Every row gives one point. Each copy is the shape, with its points in the same order, stretched, turned, moved and blurred by noise. Say if it was mirrored as well.

Shape (9 x 3):
[[-0.3  1.6 -4.5]
 [ 7.1  3.4 -0.4]
 [-6.8 -3.6  2.4]
 [-2.9 -1.5  3.7]
 [-2.8 -8.5 -2.4]
 [-4.2 -0.5  7.0]
 [ 4.8  0.8  5.9]
 [-1.2 -2.9  6.0]
 [ 4.4  4.9 -0.3]]
Copy 1:
[[-0.7 -3.8  0.3]
 [ 5.1 -4.4  7.8]
 [-4.7  7.2 -1.2]
 [-0.9  5.2  1.7]
 [ 3.5  5.4 -5.6]
 [-2.9  7.3  3.7]
 [ 3.9  2.4  8.8]
 [ 0.2  6.7  4.0]
 [ 2.7 -4.8  5.9]]
Copy 1 is: mirrored
Copy 2:
[[  0.7  -1.1  -5.1]
 [  4.6   4.4  -0.5]
 [ -5.2  -5.6   2.5]
 [ -3.9  -2.6   4.0]
 [  1.7 -10.1   1.3]
 [ -6.8   0.8   3.2]
 [  0.7   3.9   4.4]
 [ -2.6  -1.5   4.9]
 [  0.0   4.5  -1.7]]
Copy 2 is: only turned
Copy 3:
[[-0.8  1.3 -4.1]
 [ 4.3  5.0 -0.5]
 [ 0.1 -7.1 -0.2]
 [ 2.2 -4.9  0.7]
 [ 3.7 -6.6 -6.7]
 [ 2.3 -6.0  3.9]
 [ 6.5 -0.4  3.8]
 [ 5.2 -5.8  3.2]
 [ 2.6  5.2  0.8]]
Copy 3 is: only turned
Copy 4:
[[ 2.3  1.5 -3.4]
 [ 1.3  5.3  4.3]
 [-1.0 -7.9 -2.6]
 [-0.4 -5.2  1.7]
 [-5.9 -3.6 -5.1]
 [ 0.6 -7.6  4.6]
 [-0.7  0.1  7.7]
 [-2.1 -5.5  3.5]
 [ 3.3  4.3  3.3]]
Copy 4 is: mirrored

Shape (7 x 3):
[[-1.2 -3.7  6.8]
 [ 1.0 -3.9  3.2]
 [-1.1  4.2 -2.9]
 [-3.3  2.2  5.5]
 [ 4.2  2.3 -0.3]
 [-8.8  0.0 -3.3]
 [ 2.4 -3.5  7.2]]
Copy 1:
[[-5.2  0.8  7.4]
 [-1.7 -1.8  6.4]
 [ 1.3  1.7 -5.1]
 [-5.1  5.4  1.6]
 [ 4.5  2.2  1.4]
 [-5.4 -2.4 -7.4]
 [-1.8  1.2 10.0]]
Copy 1 is: only turned
Copy 2 (7 x 3):
[[-4.1 -1.6 -7.0]
 [-2.0 -3.5 -2.0]
 [ 2.7  4.4  2.4]
 [-1.3  4.8 -5.7]
 [ 5.1 -1.2  0.6]
 [-6.3  5.9  2.5]
 [-1.1 -4.7 -6.7]]
Copy 2 is: mirrored

Shape, 10 rows:
[[ 3.4  1.5 -0.1 -1.6]
 [ 1.2 -0.2  2.4  4.8]
 [-3.8 -2.3  2.0 -1.4]
 [-6.9 -0.2  1.0 -1.8]
 [ 4.6  0.8  1.5 -2.1]
 [-0.5  2.8 -1.4 -2.8]
 [ 4.1 -0.5 -0.3 -1.5]
 [ 1.4 -0.3  0.8 -0.8]
 [-3.7 -7.4 -8.0 -2.4]
 [-0.6 -5.4 -5.7 14.7]]
Copy 1 (10 x 4):
[[  2.5   4.6  -2.8   1.5]
 [ -5.0   1.7   0.3   2.7]
 [  1.1   0.9   1.6  -5.0]
 [  0.3   3.2   0.1  -8.5]
 [  3.8   4.5  -0.9   3.1]
 [  2.5   6.1  -4.2  -3.1]
 [  3.1   2.2  -2.2   2.6]
 [  1.5   2.7  -1.0   0.0]
 [  3.1  -8.2  -6.8  -7.9]
 [-16.1  -9.3  -6.8   2.7]]
Copy 1 is: only turned
Copy 2:
[[ 3.6  0.1 -0.3 -1.0]
 [-0.8 -1.8  0.9  3.6]
 [-2.8  0.0  0.8 -5.0]
 [-4.2  3.6  4.0 -7.4]
 [ 4.8 -2.0 -1.7 -1.8]
 [ 2.1  2.2  0.3 -3.8]
 [ 3.7 -0.9 -2.8 -1.0]
 [ 0.9 -0.5 -1.3 -1.3]
 [-6.0  6.8 -6.0 -4.1]
 [-6.7  5.0 -2.1 14.0]]
Copy 2 is: only turned
Copy 3, 10 rows:
[[  1.7  -1.4   5.2   0.6]
 [ -2.3   1.3   1.0   5.7]
 [  1.1   3.3  -1.9  -1.2]
 [ -0.5   5.1  -2.1  -4.5]
 [  3.6  -0.2   5.9   1.6]
 [  0.6  -0.2   3.6  -3.3]
 [  3.7  -3.0   3.4   1.7]
 [  2.0   0.4   2.5   0.6]
 [  1.5  -6.5  -9.2  -2.0]
 [-12.2  -5.8  -8.6  11.0]]
Copy 3 is: mirrored
Copy 4 (10 x 4):
[[  2.6   0.5  -3.4   2.2]
 [ -2.1  -2.6  -2.4   5.4]
 [ -1.3  -0.7   4.9   2.1]
 [ -4.5   2.6   6.9   0.5]
 [  4.2  -1.8  -2.0   3.3]
 [  0.6   2.5   1.0  -0.5]
 [  3.6  -2.1  -1.9   2.0]
 [  1.8  -1.7  -0.9   1.5]
 [ -5.3  -4.0   6.1  -8.5]
 [-11.9  -9.0  -2.6   2.8]]
Copy 4 is: only turned

Shape (10 x 6):
[[-0.4 -4.9  3.0 -1.7 -1.6 -5.3]
 [-0.5 -2.8  3.5 -4.7  5.6 -3.2]
 [ 3.7 -6.2  2.3  5.2 -1.5  2.3]
 [ 2.8 -6.1 -1.5  3.9  2.4  1.8]
 [-2.4  3.0  2.3 -0.2 -1.2 -6.6]
 [-0.6 -2.7 -5.6  2.2 -2.3 -5.1]
 [ 5.4 -0.5 -8.4 -1.7  4.2  2.6]
 [ 6.1 -4.3 -5.9 -3.2 -5.8  2.7]
 [-0.3  2.0 -7.9 -4.3  1.0  2.5]
 [-5.1  3.1 -1.6 -2.7  4.1  3.2]]
Copy 1 (10 x 6):
[[ -0.5  -6.0  -3.8   0.4  -1.8  -5.2]
 [ -1.6  -6.0   1.8  -4.0   0.3  -0.3]
 [  6.1  -2.0  -4.2   3.0  -0.1   3.6]
 [  3.4  -2.5  -5.9  -0.6   1.9   7.0]
 [  0.3   1.4  -2.4  -1.9  -3.8  -8.6]
 [ -1.6  -0.3 -11.7  -1.2  -1.8  -2.2]
 [ -2.6  -1.3  -7.1  -4.5  -5.0  10.9]
 [ -2.9  -5.1  -8.3   4.0  -8.4   5.5]
 [ -8.1   0.3  -4.9  -1.0  -5.2   7.0]
 [ -5.6   1.9   3.0  -0.5  -0.5   4.2]]
Copy 1 is: only turned
Copy 2:
[[-2.3 -0.9  0.1  6.8 -2.8 -0.1]
 [-2.6 -5.5 -0.7  1.8 -1.9 -4.1]
 [ 5.4 -3.2 -0.1  8.4  2.2  5.5]
 [ 1.4 -5.8 -2.2  5.0  1.5  6.3]
 [-4.4  3.6  0.1  0.3  0.1 -3.0]
 [-6.3  2.3 -3.5  2.4 -1.9  6.2]
 [ 0.4 -4.7 -6.1 -5.7 -2.7  4.7]
 [ 3.9 -1.5 -1.6  1.1 -7.6  7.5]
 [-3.9 -1.7 -1.7 -7.3 -4.6  4.4]
 [-5.4 -3.1  3.0 -6.4  0.6  0.9]]
Copy 2 is: only turned
Copy 3 (10 x 6):
[[  5.0  -4.8   4.7  -2.9  -1.5  -7.0]
 [  4.9  -6.5   0.6  -3.9   3.8  -3.7]
 [ -1.7 -10.0   0.5  -4.0  -7.7  -3.8]
 [  1.6  -8.7  -2.0  -2.8  -5.9   1.7]
 [  0.4  -0.6   3.8   2.8   1.4  -5.7]
 [  4.3  -0.4   1.7   2.8  -5.6  -0.5]
 [  5.6  -0.7  -7.6  -2.8  -5.0   3.2]
 [  4.6   3.0  -3.0  -7.8 -10.5  -3.2]
 [  2.4   4.3  -3.3  -3.6  -2.0   4.4]
 [ -2.0  -0.5  -0.3  -2.9   4.7   4.8]]
Copy 3 is: mirrored
Copy 4 (10 x 6):
[[ -0.4  -7.5  -5.3   3.3   1.4   0.7]
 [  2.5  -3.3  -3.3  -0.1   6.8   0.6]
 [  4.3  -8.4  -2.2  -1.0  -6.2  -0.1]
 [  2.7  -5.0  -3.8  -4.2  -4.5   1.0]
 [ -4.0  -2.4  -0.7   3.9   1.3  -4.7]
 [ -4.6  -3.2  -6.6  -0.7  -4.0  -2.4]
 [  4.6   3.8  -8.6  -4.9  -4.5  -1.1]
 [  4.8  -0.7 -11.7   4.1  -9.7   2.0]
 [  0.5   7.0  -6.4  -1.8  -3.7   0.8]
 [ -0.3   4.9   2.0  -2.7   1.8   2.0]]
Copy 4 is: mirrored
